Each row is a point. The window is the flat piece filled in between its corners: a triangle in 3 columns, a solid with four corners in 4, and so on. A path goes straight from each point to the next, and from the last back to the first. List the points from which the path goes on through the window.
In the rows, 128 means zero.

Window (3 x 3):
[[109 184 137]
 [160 139 140]
 [138  49 112]]
Path:
(1): [164  29  55]
(2): [151 141 112]
(3): [165 130 169]
(4): [127  60 160]
(5): [138  76 101]
(6): [171  89  96]
(7): [149 102 156]
(8): [132  59 141]
(9): [127  66  67]
(10): [129  70  55]
(11): [140  56 131]
(12): [116 167 186]
(13): [141 181 105]
(14): [112 151 108]
(15): [ 89 130 177]
(16): [133  50 137]
Through the window after points: 2, 4, 10

Window (6 x 6):
[[ 94 147 140 101 154 154]
 [145 106  80 139 209 157]
 [137 207 205 231  29 134]
 [129  86 196 139 131 135]
 [214 210 153 152  55 144]
 [130  88  27  84 188  91]]
Path:
(1): [119 146 122 102 178 115]
(2): [108 113  95 111 120 165]
(3): [150 141 134 133  96 167]
(4): [150 169 175 139 142 105]
(5): [173 194 194 146 139 123]
(6): [122 116 138 147 108 185]
(7): [159 160 117 134  93 164]
(8): [165 165 158 140 142 127]
(9): [206 172 174 151 153  82]
(10): [123 123 123 172  40 165]
(11): [152  69  51 128 152 180]
(12): [138 153 130 157 200 132]
Through the window after points: 1, 3, 7, 11

Window (8 x 8):
[[142 116  39 120 226 112 160 161]
 [ 56 111  87 121 178  81 119 152]
 [120  94 101  90  46  87 136 136]
 [ 72  91 120 124  69 141 149 118]
 [122 249 106 110 116  72 112 113]
 [106  98 144 147  29 123  69 130]
 [124 176 149  92 132 106 119 176]
 [ 98  77 175 165  64  86 122 119]]
Path:
(1): [ 74 152 133 134  75  84 119 148]
(2): [110 164 125 162  71  91 122 149]
(3): [104 114 148 114 105  88 112 100]
(4): [ 96  94 134  94 108 125 100  91]
(5): [ 92 131 123 125  90 120 148 155]
(6): [100 142 123 156  69  77 138 167]
(7): [ 93 100 135 105 150 104 107 104]
(8): [126 107 128 102 114 118 114 133]
(9): [ 96 121 102 117  95  91 149 185]
(10): [ 99 152  77 135 113  87 173 195]
(11): [ 84 111 121 105 160 109 122 107]
(12): [104 135 127  96  84  93 103 114]
Through the window after points: 2, 4, 6

Window (9 x 9):
[[125 159 190  77 129 112  44 213 114]
 [168 152 171 134 155 226  95  93 107]
 [ 95 206 179  55  58  90 101 148 115]
 [130  90 181 217 209 149 126  87 113]
 [126  80 185 108 128 152  62  79  76]
 [ 76 188  81  77  15 111  95 190 196]
 [154 126  41 107 152 125 149  87 124]
 [ 74  75  50 111 189 169 205  86 104]
 [101 159 142  97 189 147  59  95 138]]
Path:
(1): [117 151 122 124 113 125  85 142  86]
(2): [103 147 205  22 113 126 106 126 196]
(3): [134 103 100  91 144 150 156  92 149]
(4): [ 98 135  79 121 147 152 131 116 100]
(5): [ 94 177 110 156 142 148  59 122  81]
(6): [127 125 166  89 148 125 152 127 159]
(7): [131 127 114  58  78 130 131 135 197]
(8): [ 68 179 110 127  91 127  66 165 104]
(9): [ 71 162  91 129 131 130  78 114  46]
(10): [140 126 157  88 142 144 109 143 136]
(11): [160 106 201  99 175 143 121  80 168]
(12): [100 124  90 143 148 159  97 128  37]
Through the window after points: 1, 3, 7, 9

Window (12 x 12):
[[184 155  46  69  90 174 122  95 195 136 112 115]
 [141 131 141  95  89 188 142 132 149 105 201 121]
 [ 91  52 110 169  55 168  50 102 125  81 130 140]
 [ 72 122  49  77 154 154  83 166 109  40 181 144]
 [ 84 107  88 140 221  48 118  51 115  93 170 178]
 [103  31  92 110 115 107 218  90  97  36 125 177]
 [137  40 123  51  34  87 139 199 125 156 150 115]
 [163 102 147 134  78 174  57 149  93  99  92  74]
 [ 59  60 129 135 158 118 154  53 166 142  16 178]
 [106 212  99 210  14 136 136 186 125 163 154  65]
 [190 171  92 220 100 102 166 249 229  95 152 122]
 [ 92 128 146 155 103  83 109  89 186  49 133  95]]
Path:
(1): [149 161 119 122 113 106 120 116 122  75 132 227]
(2): [ 91  88  91 129 157 108 128 108 145 110 161 109]
(3): [120  54  82  99 128 163 133  81 131  92 157  47]
(4): [ 94 130 105  94 106 136  84 125 115  89 124 171]
(5): [115 143 136 126  71 119 120 148 151 104 137 156]
(6): [124  69  98 157 123 124 132 156 132  94 153  87]
(7): [ 72  74  87 100 125 211 152 141 142 106 168  55]
(8): [148 127 141 112  84 132 129 127 148 110 156 154]
(9): [113 166 122  87  53 125 110 162 116  76 185 170]
(10): [130  98  83 159 134 139 120 145 157  96 163  71]
(11): [107  81 111 125 130 144 138 107 154 129 111 110]
(12): [113 139 143 142  42 110  88 126 113 100  40 192]
(13): [118 138  93 130  87 137 114 143 123  74 158 158]
(14): [107  88  84 102 122 138 128 166 139 102 181  70]
(15): [ 98  98  59 151 136 187 126 126 165 140 189  29]
(16): [133 135 131 135  44 131 124 167 121  89 103 149]
Through the window after points: 1, 7, 11

Window (14 x 14):
[[126  59 128 149 151 179 133 181  84 133 234 102 163 144]
 [166 203 128 137 213 126 143 128 146 110  93 168 113  36]
 [153  45  63 151 142 220 181  91 130 121 201 111 102 149]
 [ 45 145 136  87 173 114  97  45 246  51 197   7  76 175]
 [118  81 142 230 113 147 185 157 111 165 175 126  88 149]
 [167 213 209  87 128  87 164  90 119 109 119 172 129  83]
 [204 195 154  90 186 125 145 105 177 168 121  81  75  95]
 [167 102 116  78 179  71 143 127 167 110  91 117 137  93]
 [144  90 120 179 157 183 204 161  26  80 150  84 140 179]
 [182 107  61 157  69 153 134 163 133  84 202  44 138 131]
 [132 101 107 180 145 197 175  97  83 159 132  90 211 132]
 [105 133 139  92 155 190 133 148 136 135  71 150 117 127]
 [ 74 179 152  46 179 111 223 157 127 120  90 128 130  46]
 [168 136 182  95 164 142 187 168 201  75 113 111 161  73]]
Path:
(1): [146 140 107 156 160 164 218 145 160 148 168 137 161 197]
(2): [147 193 117 113 155 151 184 158 155 143 149 146 158 127]
(3): [128  73 185 116 162 126 126 120 116  85  83  61 109  73]
(4): [128  92 139 136 144 156 150 114 125 103 154  74 125  97]
(5): [120 127 104 133 154 148 158 140 134 104 146 121 157 143]
(6): [160 160 107 116 175 127 164 161 157 100 122 129 145 134]
(7): [124  97 169 111 137 155 147 103 120 127 127  90 102  43]
(8): [146  95 157 135 141 155 140 137 117  99 142  88 115  72]
(9): [134 160  92 123 152 134 187 154 153 133 189 145 124 205]
(10): [130 152 113 124 207 143 178 151 143 124 158 133 159 158]
(11): [152  85 131  91 122 158 124 124 111  93 126  80 123  70]
(12): [133  83 128 140 136 172 145 145 120 115 162  81 110  90]
(13): [148 116  87 142 149 155 163 150 151 119 163  87 139 161]
(14): [141 135 104 136 171 154 178 122 135 130 145 120 184 171]
(15): [133  91 139 156 127 194 150 104  86 149 127  76 125  59]
(16): [130  55 140 130 146 175 111 143  56  89 175  70 126  78]
Through the window after points: 6, 14, 16

Window (14 x 14):
[[177  89  69 174 152 138 172 133 136 200 155 151 100 111]
 [128 125 177 181 160 152 170 135  93 187 144  94 108 121]
 [229 139 140 155 125 152 208 143 125 115 167 228  71 187]
 [141 161 138 201 140 118 136  90 176 175  81 150  56 152]
 [149 170 116 215  93 134 141  99 183 160 116 106 168 137]
 [ 57 146  79 164 127 102 146  86 133 101 164 122 154 104]
 [143 104  24  40  77 190  45 148  52 222 202 139  63  52]
 [ 81 139 107 155 107 120 195 153 123 205  77 154 133 130]
 [ 87  41 165 115  51  30 153  50 164   7 142  48 103 148]
 [176 191 100 143 156 120 159 128 140 180  72 107  97 107]
 [143 109 179 174 161  99 119 122  74 149  54 156 153 112]
 [138  61 115  84 167 183  85 206 123 156 197 118 103 126]
 [143 141  50 187 110 135 142 189  90 171 150 135  77 136]
 [135 188 114 184 144  72 120 166 186 232 194 113 145 113]]
Path:
(1): [153 123 136 180 120 142 147 185 153 134 147 134  82 101]
(2): [152 125 111 143 129 116 141 115  99 180 126 132 118 155]
(3): [173 139  96 158 161 100 168 110 130 182  92  96 138 205]
(4): [112 158 143 184 128 119 171 146 152 154 108 149 104  83]
(5): [157 126 111 151 123 130 155 169 106 159 151 151  77  71]
(6): [136 127 100 144 176 130 150 100 141 191 114 119 129 222]
(7): [184 112  72 148 145 135 138  87 110 188 144 136 123 164]
(8): [104 149 138 194  92 136 152 175 170 157 136 113 111  63]
(9): [134 118 173 172 121 135 161 135 122 133 115 154 101  70]
(10): [141 121 111 154 135  93 130 104 126 155 126 103 122 189]
(11): [123 135  97 140 114 121 135 109 119 191 131 111 126 165]
(12): [125 108 109 161 117 130 124 151 132 128 129 131  98  29]
Through the window after points: 7, 9

Window (14 x 14):
[[ 86 185 156 104  63 103 181 116 175 175 101 181 110 135]
 [ 98  35 155 135  73 222 178 120  78 128 171 104 162 114]
 [130 198 103  57  68  75 118 170 129 157  51 145 175 120]
 [ 50  88  92  67 136 132  29  51  25 201 135 145 143  79]
 [155  67  82 136  67  82  25 173 156  76 108 190  98 153]
 [ 47  38 128 168 189 105 146 165 101 142  71  88 121 164]
 [157  80 171 163 175 105 135 178 141 177  99 175 223 124]
 [171 122 175 123 178 208 154 156  76 144 207 162 107  88]
 [193 127 118  61 185  79  27  93 103  69 205 101  89 143]
 [188 115 105 129  96  70 145 165 189 196 137  23 135 111]
 [109 170 143 127 152 124 158 159 109 152 237 195 125 144]
 [112 160 123  14 150 130  54 144 159 188 138  30 168  73]
 [188 100  25 159 159 107  82 109 195 178 141  95 141 165]
 [114  13 103  74 129 126 136 157 123 134 130 119 109 145]]
Path:
(1): [139  96  71 118 144 127 161 157 167  72 143 143 126  68]
(2): [134 111 156 116 126 120 121 151 128 165 138 116 135 155]
(3): [195 137 171  67 123 146  61 179 108 188 173  80 146 212]
(4): [ 91  76  84 137 174 123 143 124 119 132 149 133 140  32]
(5): [128  82 148 113 182  69 132 147 165  72 115  87 147  12]
(6): [148 122 131  98 142 135  89 148 119 190 144 136 166 159]
(7): [151  96 131 119 123 122 138 164 125 182 143 130 127 162]
(8): [130 112 111 154 123  98 127 119 135 125 149 137 133 100]
(9): [127 104 100 112 108  98 130 126 146  81 145 109 127  78]
(10): [151 123 122  81 115 117  47 182 124 217  93 160 139 198]
(11): [148 116 114 101 132 136  84 122 123 175 149  96 122 144]
(12): [125 109  69 122 161  95 102 120 158 148 133 141 161 102]
Through the window after points: 5, 9, 11

Window (14 x 14):
[[104 156  75 157 188  96 103  71  76 136 167 165 152 123]
 [ 49 179 143 170 140 122 140 122 108  58 111  89 129  80]
 [110 186  88  84 138 107 167 110 140 138 120 109  88 156]
 [133  87 153  93 160 130  91  93  87 174 115 153 156 156]
 [128 165 172 123 109  51 113 140 150 135 137 146 106  59]
 [ 64 128 143 159 186 156  47 147 107  97  69 161 125 128]
 [ 98 119 140 166 147 168 116 186 180 101 134 129 163 163]
 [190 176 157 105 114 100 124 141 164  56 115 135 165 143]
 [175 152 127  58 125  91 207 184 172 135 128 152 127  71]
 [249 110  89 175 111 100 150 155 166 103 144 114 148 110]
 [ 70 129  98  43 157 132 100 128 145  30 185 117  87 123]
 [141 115 154 171 130  55 117 167  72 128 123 177 136 129]
 [ 61 102  86 184 146  89 139 125 142 156  66 145 173 131]
 [146 131 153  89 109 115 201 129 183 124 116 187  94 113]]
Path:
(1): [110 127 157 133 223  62 151 159 121  93 112 114 152 135]
(2): [132 140 142 147 160  73 132 142 130 121 119 148 134 118]
(3): [125 122 131 161  95 135 126 147  80 140 103 171 150 126]
(4): [106 137 109 136  87 121  88 125  54 106 135 152 151 124]
(5): [129 134 129 144 194  87 136 116 136 133 132 149 133 123]
(6): [142 150 152 113 195  70 143 129 140 143 128 129 108 129]
(7): [121 118 127 117  92 123 105 131 130 127 126 168 145 107]
(8): [ 95 162 108 128  87 133 114 154  97 129 129 139 129 110]
(9): [ 99 123 158 120 207  92 140 126 169  88 107 143 130 131]
(10): [151 118 138 159 165  85 122 140 155 113 127 140 136 106]
(11): [146 128 120 128 101 138 134 148 133 103 123 152 140 114]
(12): [171 136  88 105  51 149 126 111 170 151 137 186 110 120]
Through the window after points: 4

Window (14 x 14):
[[120 115 102 207 151  74 144 155 130  92 112  94 123 115]
 [180  90 226 149  72 130 117 131 155  76 148  96 137 162]
 [120  90 132 203 105 182 171 150  95 107 118 111 178 159]
 [ 71 126 133 192  47 148 201  86 128 130 101 186  56 175]
 [137 130  71 169 131 125 176 135 147 116 172 110 150  94]
 [ 68 103 125 144 146 125 125 136 136  56 157 105 134  96]
 [125 115 119 169  90 111 115 142  85 140 151  82 147 134]
 [124 176 100 130 164 112 169 224  69 209 151 232 152  95]
 [101 114  89 164 114 126 128 122 142  79 136 146 180 177]
 [136  82  86 169 140 170 104 118 122  78 127 129 123 138]
 [103 180 121 140  89 149 194  96 100 105  70 159  91 154]
 [135 126 133 101  46  58 203 198 178 249  44 102  98  79]
 [108 116 222 233 113 106 109  43  63 120 102 179 169  67]
 [102 101 120 147 197 105 224  71 107 213  66  78 103 167]]
Path:
(1): [105 172  96 167 145 180 151 133 184 192 121 102  57 121]
(2): [ 91 137 143 168 115 138 131 110 125 121 116 133 124 125]
(3): [133  77 126 174 117 107 171 127  83 131 107 145 136 145]
(4): [143  61 110 138  80 116 185 103  96 118 172 138 153 118]
(5): [107 159 105 182 141 130 161 137 147 136 103 115 113 125]
(6): [131 155 158 218 154 136 160 121 145 193 114 103 128 168]
(7): [ 82  75  95 101  69  83 167 123  77  65 114 152 142  97]
(8): [145  56 160 118 119  87 149  83 106  89 104 124  95 149]
(9): [124 135 156 178 116 138 170 133 141 161 117  99 140 147]
(10): [105 143 148 183 114 130 154 167 149 156 121 115 124 111]
(11): [119  86 111 117  79  86 164 112 103 130  95 121 126 119]
(12): [121 100 151 159  92  94 159 126  75 117 119 160 177 122]
Through the window after points: 4, 8, 10

Window (14 x 14):
[[107  95 217 156 132  86  83 104 145 137 125 122 159 115]
 [ 94 186 169 187 164  71 148  38 116 102 134 114  93 151]
 [142 131 114 121 112 249 118 122 148 113 186 138  64  88]
 [ 86 236  98 152 147 124 147 132 116 177 133 138 137 138]
 [214 185 122 112 187 179  79 153 126  76 159 170 105 135]
 [146  53 115 194  66  63  61 190 120  97 133 173 150 137]
 [ 79  83 103  99 115 100 119 206 180 136  94 158  92 141]
 [ 93 144 154  97  99 119  92 111  70  90 156  96 127 170]
 [ 74  88 133 174 130 178 183  94 121 144  32 102 144 157]
 [141 183 118 106 119 158  22 132 200  48 134 112  81 179]
 [178  96 174 159  58 177 148  82  75 128 114  70  96  45]
 [166 146  74 194 127  91 170 106 123  70 151  74 183 142]
 [123  88 149 193 171  79  85 229 193 148 112 143 106 206]
 [132 115 135 141  31 127 157 203 158 122 131 172 145 141]]
Path:
(1): [ 69 156 118 157 126 137 108 178 141  71 102 120 110 114]
(2): [ 73 144 140 165 151 165 121 167 100  23 112 119 101  99]
(3): [182 153 110 135 113  94  99  74 152 208 156 118 136 176]
(4): [137 140 144 130 132 124 118  84 145 141 126 108 112 162]
(5): [ 87 170 144 163 129 166 138 147 113  62 123 105 121 108]
(6): [144 131 190 168  93 164 112 139  92  84 109  88 129  64]
(7): [165 104 105 148  90 132 160  81 118 148 136 102 101 123]
(8): [185 103 108 135  94 147 145  91 131 166 141 146 115 187]
Through the window after points: 6

Window (14 x 14):
[[ 59 130 150 160  54 155 117  90 124  95 120 160 178  71]
 [101  84 165 195 149 113 154 136 154 120 108  20 160 117]
 [148  65 126 140 135 156 119 166 108 113 115 140 159 147]
 [122  97 148  85 163 191 122  74 176  78  72 133 195 130]
 [ 88 111 194 111  87 103 147 195 142  59 150  72 186  65]
 [112 147  51 116 165 166 174 207 140 141  98 186  83  95]
 [123 138 203 201 138  62 147  81 170  97  80 163 177 189]
 [123  85 132  88 105  76 145  73 162 107  56 219 102  69]
 [147 130 177 155  73 182 167  71 132 141 155 120  79  69]
 [109 189 145 179 125 140 163 119  80  85  49  44 163 170]
 [ 96 126  96 114 142  82  30 107 195  87 163 157 105  76]
 [197 120  77  60 124 193 151  94 174 195  83 115 146  71]
 [ 87 175 173 171 191 128  83   7  54 183  73 151 151 151]
 [134 108  77 127 207  91 105  91 116  94 132 170 173  90]]
Path:
(1): [142 131 171 171 138 138 120 122 154 106  55 118 167 107]
(2): [ 71  93 113 103 128 141 149  77 139 111 153 105 157 126]
(3): [119 106 111  93 128 124 207  89 130 127 122  82 148 160]
(4): [147 141 171 155 159 165  62 158 162  90  74 154 142  48]
(5): [156 126 134 121 134 155  88 115 134 127  82 139 140  71]
(6): [ 80 119  77  90 150 113 168  48 195 153 160 122 146 161]
(7): [ 57 109 143  97 103 130 134  68 139 109 143 115 171 154]
(8): [132 138 151 185 154 131 121 121 124  90  86 165 124  81]
Through the window after points: 1, 5
